Each row is a point. Examples show where two turns around zero, p and q, send a point. Where does a point land after both, in the order given? Backwards means that the second turn is done in reverse. Each puzzle has new turns, and all numbers are rounded.
(in the rows, 128 means zero)

Turn p:
[103  83 150] => [ 89  96 153]
[ 77 123 166] => [ 69 142 149]
[151 115  78] => [159  97  92]
[162 176 129] => [170 169 126]
[132 113  92] => [137 102 100]
[145 157 152] => [145 160 147]
Turn q:
[125 124 101] => [115 132 104]
[156  71 122] => [170 100  89]
[131 191 119] => [102 182 150]
[ 99 126 170] => [123  98 169]
Where do these land?
q, then p: [162  96 138] => [171 108 131]
q, then p: [ 88 168 145] => [ 80 152 153]
q, then p: [ 68 119  91] => [ 69 103  96]
p, then q backwards: [146 134 113] => [147 114 129]
q, then p backwards: [175 122 154] => [178 149 127]

Turn p:
[114 103 139 120] => [107 104 127 128]
[119 106 136 105] => [113 102 127 113]
[115 101 142 144] => [107 109 130 151]
[149 104 132 128] => [141 101 138 136]
[145 225 122 134] => [159 217 146 105]
[126 130  98 135] => [142 134 102 133]
Turn q:
[119 142  90 125] => [124 146  92 139]
[147  84  98 130] => [164 105 113 163]
[122 144 218 127] => [ 99 116 198  78]
[133 142 110 136] => [133 149 116 132]
[141 143 133 142] => [136 148 139 122]
[100 105 148 133] => [103 104 147 142]
[134 136  98 104] => [137 129  90 121]
Where do these land?
p, then q: [107 121 148 101] => [101 100 118 125]
p, then q backwards: [142 149 142 128] => [142 138 143 146]
p, then q backwards: [115  50 143 163] => [ 77  57 119 126]
p, then q: [142 132 147 121] => [126 116 144 113]
p, then q: [121 141  72 158] => [156 177 100 144]
p, then q: [132 161 136 126] => [121 141 129  97]
q, then p: [137 143 108  98] => [151 124 103 108]

Turn p:
[114  83 147 145 155 135 111 157] => [108 115 142 181 126 149 126 156]
[159 161 156 162 103 133 104 138] => [168 157 137 118  91 153 154 139]
[122  84 118 145  69  90 179  99] => [113 101 123 135  71  55 128  95]
[ 95 119 114 170 163 143 158 140] => [ 97 137 117 174 152 122 168 116]
[104 176 115 117 171 155  95 180] => [105 163 107 116 176 185 141 166]
[108 146 146  75 155 174  92 107] => [119 127 157 103 172 186  93 110]
[126 154 167 128 137  98 106 138] => [136 167 160 120 124 130 121 159]
[146  88 120  97  98 124 190 115] => [119  61 132 109 116  78 133 111]
[188 159  72 163 164 104 184  85] => [197 133  87 133 175  60 167  99]
[131 155 108 122  72 116  87 120] => [141 154  97  90  85 141  99 121]
[115  82 145  84 122 135 100 128] => [106  93 150 132 119 149  77 137]
Turn q:
[108 132 197 137 162 118 157 159] => [139 113 190 140 176 127 169 129]
[159 151  95 148  88 136  66 122] => [115 184 111 133  84 134  82 100]
[ 71  90 156 145 141 137 149 206] => [140  93 187 192 152 145 133 181]
[141  76 153 111 154  78 169 116] => [183  83 145  87 145  96 142 144]
[113 116  80 158 119 159 107  90] => [115 114  74 155 116 133  87 103]
[141 168  84 156  70 141 128 117] => [115 160  88 157  67 133 138 102]
[105 103 108  79 120 124 137 111] => [106  92 110 102 116 115 122 163]
[122 119 169  94 172 114 162 116] => [133  96 147  90 175 117 161 138]
[155 154 144 146  75 159  89 121] => [103 160 144 130  83 156 112  80]
[107 134 111 102 172  81 130 109] => [126 128 107 107 166  74 131 154]
[186 166 111 131 135 161 114 141] => [133 186 107 114 127 176 132 113]
Where do these land?
p, then q backwards: [186 141 179 105 107 103 163 135] => [144  92 165  94 114  68 158 143]
p, then q: [106 159 125 138 136 170 125 107] => [102 113  96 117 152 141 146 102]
p, then q: [ 86 129  84  73  82  73 132  89] => [ 75 148 121  99 114  52  77 155]
p, then q: [127 125  89 132 118 171 108 127] => [119 112  79 133 123 153 106 124]
p, then q: [140 135 187 130 123 129  92 157] => [114 140 177 136 113 177 148 123]
q, then p backwards: [ 86 148  75 161 107 151 128 153] => [103  83 105 181 141 117 102 155]
q, then p: [168 147 138 145 122 105 127  92] => [157 130 132  93 138  99 106 102]
p, then q: [166  98 143 136 224 126 146 184] => [211 133 159 175 187 160 139 151]
q, then p: [ 87  71 131 131 134 124 131 108] => [128 106 129 181 108 126  93 152]

Turn p:
[136 154  96 115 152 114 128 122 113] => [134 132 103 148 143 125 105 100 109]
[121  90 101 144 133 104 111  60 115] => [148  94 138 139  83  77  92 107 136]
[128  51 149  54 139 138 141 183 185] => [132 108  47  66 117 132 183 194 140]
[120 192 150 112  86 128 152 112  95] => [ 81 143 155 131 133 161 144  65 121]
[127  67  90 172 136 119 129 143 104] => [166 130 132 167  84 100 125 170 106]
[104 174 118 134 124 174 122  98 122] => [109 122 146 147 133 172  89 104 156]
[170 179 116 161  89 136 122 126 131] => [147 176 163 150 152 138 136  91 155]
[147 163 159 148 146 146 155 106 117] => [131  99 165 140 165 151 137 105 122]
[151 117 152 137 151 150  67 155 122] => [169 147 145  84 143 143 100 161 114]
[ 59  79 136  84 140  69 164 149 203] => [ 54  96  57 109 123  65 161 183 144]
[145 140 142 147 111 130 116 153 101] => [138 161 158 125 130 142 137 128 107]
Turn q:
[100 153 142 139 162 180 146 109  89] => [137 150 157  90 139 149 184 147  97]
[163 146 184  96  83 110 104 127  92] => [130 101 159  75 100 103  74 100 112]
[108 111 117 113 158  78  88 139  94] => [ 64 157 112 108 153 113 101 134 137]
[117 164 139  76 131 130 167 140 116] => [119 106 146  91  90 112 158 151 154]
[127 176 141 125 146 104 153 153 197] => [139 134 151 165 100  90 161 106 187]
[146 127  90 169  75 160  83 104 114] => [166 153  85 132 113 167  94 106  76]
[116  99 140 186  79 161 138 148 107] => [128 109 135 165 117 151 129 121  48]
[114 108 117 161 131  84 133  94 187] => [134 120  88 174 168 108 144  85 152]
[135  99 127  86 142 184 145 120 180] => [160  94 147 141 139 185 140 148 177]
[153  96  81 130 174  90 123 145 104] => [104 157  99 142 162 103  98 183 139]
Where do these land?
p, then q: [121 168 155 144 134  70 131 166 127] => [ 85 157 143  94 137  89 170 136 126]
p, then q: [138 157 138 144 119  96 105 182 176] => [110 170 149 124 108  87 164 139 174]
p, then q: [151 116 115 153 166 126 133 111 155] => [131 139 132 161 160 106  97 140 138]
q, then p backwards: [139 189 139  73 104 155  86 139  71] => [109  95 165  96  84 142  49 123  93]
p, then q backwards: [ 84  94 150 144 146 164  86 104 121] => [168 113 141  70 109 145 127 162 103]
q, then p: [146  57  63 141 163 126 110 123 133] => [158 155 111 168 167 147  72 181 120]
p, then q: [119 177 114 118  59 109 180  91 134] => [151 105  94 131 155 125 206  74 122]
p, then q: [118 108 116 115 167 180 152 150  90] => [140 134 135 143 119 175 107 170  77]
p, then q: [148  97 128 167  73 132 134  87 118] => [160  73 141 142 123  97 118  81 119]
p, then q: [115 118 162  81 149 120 162 127 154] => [ 95 101 101 135 145 150 148 172 146]

Turn p:
[149  90 100 134 147 120 172 125 157  88 103] => [160 121 138 161 173 121 113 104 166  88 122]
[148 150  97 106 165 186 159 127  95 170 151] => [135 122 111  98 171 171 136 144 128 156 201]
[168 128 129  72 117  99 111 131 150 163 121] => [107 156  94 109 126  72 120 128 164 145 145]
[120 129 181  86 173 170 163 165 140 116 172] => [135 131 137  97 114 188 119 188 194 118 142]
[112  75 117 154 100 138 180 172  95  86  84] => [185 103  97 152 164 154 168 119 130  90  67]
[114 149 127 147 174 108  86  98 166 139  80] => [ 92 189 175 153 144 117 103 106 111 144 118]
[119  95 138 105 101 123 146 120  99  59 100] => [148 109  92 122 122 150 114  86 143  84  77]
[176  85 109 150 166 126 115 138  82 147 149] => [179 121 106 124 165 114  84 164  96 148 144]
[ 81 127 192 151  84 137 114  68 122 152 118] => [ 73  91 164  88 110 132 139 112 103 157  67]
[129 156 103 149 149 188 105 104 177 166 161] => [ 78 110 165 163 140 145 123 147 126 173 189]
[ 89 157 108 134  96  93 131 107 128 134 158] => [103 113 145 115  97 106 156 115  93  95 147]
[170 163 167 155  96  86  89 148  95 139 133] => [167 143 122 110  66  87 132 126 100 178 112]
[ 88 160  95 120  97  89  93 161 158 106 134] => [101 157 117 171  74 106 158 125 110  87 135]
Turn q:
[172 152 142 129 171 136  96 121 104 118 163] => [155 155  98  84 151 105 109 160 123 154 138]
[117 119 182 103 119 149 162 117 142  95  82] => [159 125 169 104 138 155 163  99 140  76 130]
[139  77 111 172 109 123  90 111 114 153 164] => [113 122 131 155 111 112 102 135 101 177 190]
[116 181 121 107 127 132 115  95  86  96 172] => [104 153  96  62 136 113 124 103  98 149 105]
[139  98 102 169 116 113 158 122 207 170 136] => [129 106 116 218 132 107  97 102 157 109 156]
[149 127  95  69 134 147 107 142 101  80 142] => [126 113  86  76 118 157 122 161  83 108 117]
[112 134 164 183  72  99 140 183 201 161  83] => [114 174 187 217 107 153 112 116 192  96 127]
[ 99 131 113 121 159 181 123 138 109 120 142] => [141 117  91 111 136 164 157 124 123 165 119]
[135 124 134 131  95 115 110 120 156 210 132] => [120 104 161 157 109 115  66 116 167 154 131]
[ 85 109 193 131 109  67 193 182 175 151  99] => [ 89 130 183 168 117 126 171 125 225  67 134]
[103 135 105  90 183 126 105 105 103  75  87] => [127 108 129  93 187 146 165 153  75 121  89]
[144 151 110 128 128 134 121 103  82  93 148] => [129 149 104  89 122 107 133 124  80 140 120]
[153 128  90 133 142 142 143 124  83 142 112] => [157 109 115 132 102 103 143 145  98 149 104]
Where do these land?
p, then q backwards: [130  85 165 143 156 138 147 196 132  75 121] => [163 157 129 119 154 156 132 191 162 147  73]
q, then p: [142 117 125 157  94 127 148  99 171 110 110] => [151 102 160 127 101 136  90 100 100 134 123]
p, then q: [ 97 115 148  95 121 123 101  79 177 111 131] => [ 82 134 169 133 167 175 137 100 119 132 132]
q, then p: [146 146 157  94 168 128 129  83 132 140 118] => [131 169 119 114 143 107  76 132 162 122 126]
q, then p: [156 124  63 109 117 191 126 171 167 159 100] => [147  90  88 205 159 127 123 114 110 186 109]
p, then q: [161 129 145 162 159 129  87 139  62 158  65] => [174 113 144 113 114  88 102 163 130 182  57]
q, then p backwards: [133 115  49 212 132 101 101 119  53 131 166] => [144 152  98 161  92 121  20 154 121 203 129]
q, then p: [104 204 126 105  92 147 150 133  60  95  97] => [111 149  93  80 141 149 174  42 154 139 106]
p, then q: [134 140 130 118 137  63 122 104 121 126 118] => [101 144 150  87 144 105 109 130 110 109 107]
q, then p: [131  79 177  81 120  92 114 156 158 139 132] => [107 113 130 159  86 150 106 182 172 100 107]
q, then p backwards: [134 136 144 131 113 145 146 145 182  99 187] => [140 140  91  54 142 134 131 132 125  94 116]
q, then p: [107 152 125 181 146 115 125 138 148 146 168] => [107 148 179 145 137 109 151 133  99 129 162]
p, then q: [ 89 133 140 111 129 107 162  93 134 125 133] => [119 120 139  88 152 150 150 110 126  94 134]
q, then p: [129 116  99  91 107 186 131 136  95 179 147] => [ 92  84  70 136 162  89 138 130 131 154 114]

Turn p:
[144 107 106 143 129 167 141 122  78 114 124 128] => [136  91 100 147 148 170 113 141 117 115 113 143]
[116  84 117 136 132 140 111 106 136  80 177 143] => [137 125 109 133 157 100  99 115 136  75 143 172]
[101 106 125  91 133 127 126  81 105 130 118 109] => [126  97 133 120 100 142 130  98 152  84 110 123]
[107 116 133 156 110 111 146 174 114 126 147 141] => [118 144 113 173 128 113 120 134  86 128 148 117]
[160 141  93 112 114 125 149 192 122 118 124  31] => [164  93  71 134 148 141 163 115 138 175 176  59]
[114 167 130 111 112  92  63 144 171 168 104 194] => [128 182 172 112  72  77  85 140 140 180 100 129]
[121 112 118 146 160 134 163 167 137 129 128 141] => [ 81 129 107 139 153 122 123 156 115 130 141 112]
[145 134 204 122 143  95 123 145 150 118  97 162] => [124 140 172 111 102  84 168 186 106 128 128 135]
[142 141  81  82  94 135 142  92 160 119 147 141] => [121 118 115  96 106 139 107  84 159 152 160 174]
[133 124 135 132 127 122 142  85 129 153 147 138] => [109 127 152 117 134 137 134  95 116 121 113 151]
[128 101 190 137 116 167  95 113 134 157 170 100] => [168 123 197 119 169 131 115 110 105  90 142 113]
[178 132 125 153 136 114 123 124 143 129 107 117] => [136 117 132 125 155 116 160 139 138 166 109 140]
[ 95 160 124 148 140 135 145 116 121 120  66 110] => [114 150 123 151 109 170 161 152 168 125 107 109]
[109 166 111 124 146 129 124 130  91 130 136 139] => [129 154  96 115 110 152 115 127 114 122 101 117]
Turn q:
[123 143 122 138 115 149 163 138 148  93 158 102] => [169 128 150 126 131 136 137 148 147 113 136  82]
[121 140 134 138 112 113 117  80 134 138 146 136] => [117 139 136 133  88 110 154 109 124 113 143 132]
[168 110 124 162 161 144  99 133 155 126 111 109] => [170 148 123 137 125 153  89  89 119 145 117 143]
[194 146  92 153 122 115 155 168 128  78 172 168] => [206 133  95 154 137  72 101 178 141 105 138 126]
[133 147 149 105  81 103  57 160 132 141 100 135] => [ 86 141 109 124  76 146 106 162 157 142  90 170]
[ 77 129 137 107 145 112 146 141  94 104 159 140] => [ 89 106 146 116 149 107 115 159 112  97 147  97]
[117 143 125 110 132  97 126 101 131 181 155  88] => [ 93 125 159 143 102  99 143  98 142 171 136 106]
[107 108  70  87 126  99 101 107 121 135  95 111] => [ 86  95  95 112 126 112 127  80 153 128  85 118]
[115 121 119 156 154 184 127 156 121 159 106 139] => [132 154 107 100 171 165 116 118 124 153 162 137]
[129  97 155 134 112 128 153 105 126 130 165 137] => [132 107 140 166 119 134 153 133 110 112 162 124]
[118 121 166 158 137 109 143 163 111 140  72 168] => [100 171 121 144 179 144 127 155 101 119 112 172]
[137 108 133 117 160 134 162  77 165 143 125 147] => [148 106 161 136 148 117 159  78 121 118 145 159]
[124 152 140  99 108 179 116 135  98  96 100  82] => [137 112 125  71 112 171 138 158 113 149  92  97]
Where do these land?
q, then p: [126  96 130 101  86 145 129 156 122  94 145 132] => [133 100 112 156 162 114 100 150 143 130 164 118]
p, then q: [162 161  74 163 111 139 102 119 140 135 108 129] => [135 158 124 115 140 125 133  89 151 169 144 182]
p, then q: [129 121 154 140 151 106 127 160 127 143 157 130] => [103 130 134 129 133 101 116 138  99 140 106  98]
q, then p backwards: [ 83  75 107 104 132 126 148 152 124 117 145 143] => [119  69 110 128 153 166 155 134 131 125 131 100]
p, then q: [125  74 162 100 157 137 119 160 114 137 126 101] => [125  96 137 166 129 152  89 131 105 124  96  88]
p, then q backwards: [ 90 128 115  93 113 135 135 131  69 109 170 138] => [134  89 120 161 129 140  73 104 113  85 139 143]
q, then p: [132 161  90 164 127 146 116  98 130  87 116 113] => [160 106 104  97 104 148 162 113 155 156 136 144]
q, then p: [113 134 153  76 154 131 158 154 142 137 152 128] => [115 121 164 119 141  85 126 147 101  96 139  99]
p, then q: [161 144  85 151 109 148  98  60 139 109 133 153] => [146 133 119 100 135 116 135 103 139 113 143 221]
p, then q: [126 154 189 144 144  87 150 120 154 148 125 113] => [116 133 180 130 153 110 172 167 107 136 118 105]
q, then p: [182 160 147 158 141  86 167  98 146 165  93 106] => [ 96 152 157 131 112 158 189 138  92 168  79 142]
p, then q: [126 145 167 111 140  68 116 127 149 163 110  98] => [111 125 173 160 129 123 182 141 123 148  87 109]
q, then p: [ 92 113 115 128 101 177 129 128 116 136 144 133] => [121 118 107 111 152 143 102 103 135 110 172 119]
p, then q backwards: [144 127 103 159 126 162  98 129 119 111  70 174] => [167 130 153 106 102 109 117 201 144 124 111 130]

Turn p:
[131 133 146 163 116 112  66 115  79  79 117 114 180 147] => [178 134 121 101 172 112 134  96 150  50 127 129 145 153]
[107 184  52 126 134 172 118 115 158 145 109 139 117  98] => [ 76 139 139  71  93 169 100 144 112 142 115 173 166 134]
[104 139 153  75 133 135 172  64  96 166 138  76  95 130] => [ 76 115 103 135  92  72 111  62 107 165 132  82 137 120]
[134 152 115 138 130 122 120 128 197  97 133 179  95 129] => [123 140 169 142  96 140 137 198 133 119 143 149 164 117]
[105  65 134  84 127 106 155 105 131 159 108  63  62  86] => [ 72 116  98 161 129  65 112 125 103 169  56  98 106  90]
[156 106 183 140 121 159  76 151 105 118 173 133 181 112] => [156 162  78 127 155 149 166 128 179  94 145 100 101 171]
[145 108  76 122 161 112 125 121 150 165 128 162 104 149] => [114  99 159 117  84 147 153 140 129 134 113 155 102  83]
[ 99 128 169 115 146  77 135 108 138 168 126  86  97 123] => [104  74 119 169 113  91  97 116 147 137 103  91 135 118]
[120 145 137 129 140 117 116 141  67  96 164 145 199 111] => [154 128 106  85 167 111 122 112 166 105 186 143 102 163]
[144 131 110 145 183 158 159 153 162 132  86 149  46 138] => [122 142 178 150 111 155 144 141 141 202  95 156 167  74]
[ 89 112 119 173 117 145 160 122 156 162 104 162 102 131] => [ 99  90 168 129 145 162 153 153  95 163 114 114 150 129]
[141 134 105 107 101 137 143 125 125 135 103 182  72 119] => [ 77 163 187 142 124 136 136 134 106 139 133 144 119 106]
[139 103 142 135 134 126 139 118 144  77 125 129 195 137] => [198 137 120  94 137 108 135 156 118 118 142 104 121 140]
[162 160 149 137 106 107 110 187  91 102 136 131 221 112] => [189 152 107 116 176 157  81 122 158  86 175 136  86 167]
[109 123 158  99 103 133  84 196  88  87 161 118 203 168] => [195 144  93 145 150 115 137 103 142  94 151 163  86 220]
[147 131  79 176 113 138 154 144 152 117 160 135  78 138] => [116 126 119 150 133 164 155 156  94 137 148 172 160  78]
[143 122 150 112 109 119 143  83 138 173 104  73 129 147] => [125 113 113 142  97 124 103  90  94 121  98  67 127 113]
Turn q:
[ 75 123 111 101 161 133  79 118 157 207 157 114 168 118] => [123 164  78 125 113 140  93 112 139 172 212 174 108 121]
[ 78  85 164 138 117 103 142 138 135 131  91 153  99 144] => [ 80 116 158 180 124 137 118 148 116  93 163 101 125 126]
[164  94 169 164 135  89 115 129  89 117 113 150 135 164] => [153 110 141 110 126 142 116 156 122  54 136  85 109 151]
[176 155  90 149 148 176 143 111 194 178 159 105 154 147] => [173 102 101  86  93 111 135  78 173 160 145 155 152  69]
[139  90 138 163 144 104 126 153  99 116 137 155  56 112] => [122 104 151 158  90 171 140 181 148 111 101 105 106 157]
[104 133 126  57 179 171 112 169 141 168 123 116 146 131] => [112 164  99 132  89  88  89  92 121 192 155 113  97 133]
[130 192  63 146 155 172  93 137 176 166 110 136 166 134] => [142  79  93 103 126  78 100  78 168 176 151 186 135 137]
[108 105 174 160  91 118 139 179  90  95 139 112 119 115] => [122 147 105 178 133 118 166 177 117  85 108  94 141 150]
[171 146 120 107  50 118 164 113  94 112 129 159 127 102] => [144 142 167 111 140 140 132 139  89 118  75 137 205 146]
[114 146  97 116  99 114 156  79  69  69 143 134 140 119] => [123 129 144 103 175 147 166 139  56 124  83 161 128 137]
[108 129 156 105 132 171  74 149 158 146 143 112  84 176] => [142 169 152 174  89  91 130  95 167 128 155 139  83 130]
[119 158 121  98 133 134 159  98 148  83 159 163 175  97] => [108 129 117  95 164 156 167  71  97 161 120 126 156 145]
[146  84 180 141 107 109  99 124 116  88  93 113  93  92] => [118 152 141 168 159 161 105 152 156  76  83  92 117 134]
[153 172 150 164 127  93 178  93  91 115 108 116 106 115] => [171  86 160 127 181 142 143 170 109 136 104  99 142 110]
[134 114  65 119 156 196 129 109 167 168 120  97 173 145] => [126 114  78  98  93 101  95  72 130 151 134 174 118  65]
[130 123 123 121 116  47 140 150 126  90 123 113 106 135] => [ 88 139 163 100 153 123 152 188 143 115 122 105 127 137]
Where do these land?
q, then p: [179  85 115 114 101 151 152 103  77  90 117 129 123  94] => [143 186 168  92 163 124 100  88 124 130  83 128 136 148]
q, then p backwards: [164 104 159  77  99  98 101 116 165 129  93 114 130 183] => [171 168 141 104 120 102 110  82  91  99  80 163 133 102]
q, then p: [161 122  90 111 153 157 152 188 152  98  90 160 173  88] => [128  84 138  89 104  96 111 110  73  96  59 132 103 156]
q, then p: [103 133 131  94 110 132 131 117  80  89 144  95  96  94] => [124 122 173 130 156 162 100  85 151 167 126 138 155 123]
q, then p backwards: [145 131 124 156  87 154 128 111 138 170  86 113  98  93] => [137 162 132 155 151  85 124 162 154 114 104  94  89 133]
p, then q backwards: [128 107 138 148 121  97 137 125 174 156  88  89 140 129] => [164 116 141 147 145 144 161 124  85 127  86 127 112 103]
q, then p backwards: [148 193 126 130 161 131 143 169 164 113 176 118 118 158] => [107  86 163 113 200 157 139 104 107 114 148 153 138 151]
p, then q: [169  92 166 145 115 153 107 183 135 174 147 102 101 153] => [147  46 115 158 119 117 129 120 142 128  92 154 140  75]
q, then p: [ 94 117 142 150  80 119 165 128 127 138 176 179 160 174] => [155 133 100 111 161  97 149 115  95 134 216 124 110 140]
p, then q: [141 120 165 111 109 150 136 106 128  95 163 154 166  92] => [136 152 136  99 121  88 183 153 143 170 133 131 117 121]
p, then q: [ 91 137 113 151 187  97 120 115 169 107  93 142  70 179] => [111 132  99 131 142 153  88 122 121  68 155  66 195 138]
p, then q: [114 136 148  86 126 148 137 135 142 118  98 145 135 148] => [170 138 158 132 136 102 125 138 129 107 154 119 137 127]
q, then p: [ 81 162 105 112 179 153 184  92  98 183 113  88 151 107] => [ 50 105 102 104 156 164 140  95 169 130 115 141  64  91]
p, then q: [ 98 140  71 174 178  89  84 166 144 181 181 170 104 109] => [ 36 115 111 180  55 158 136  72 131 109 137 117 155 140]
q, then p: [156 165 149 159 137  64  96  96  76  84 100 128 142  91] => [194 153 137 133  89 123 152 100 179 179  83 162 127 109]
p, then q: [ 75 103 106 129 104 155  75 100  80 124 184 123 141 157] => [ 76 101 173  85 123 136 171 124  55 118 127 132 114 105]
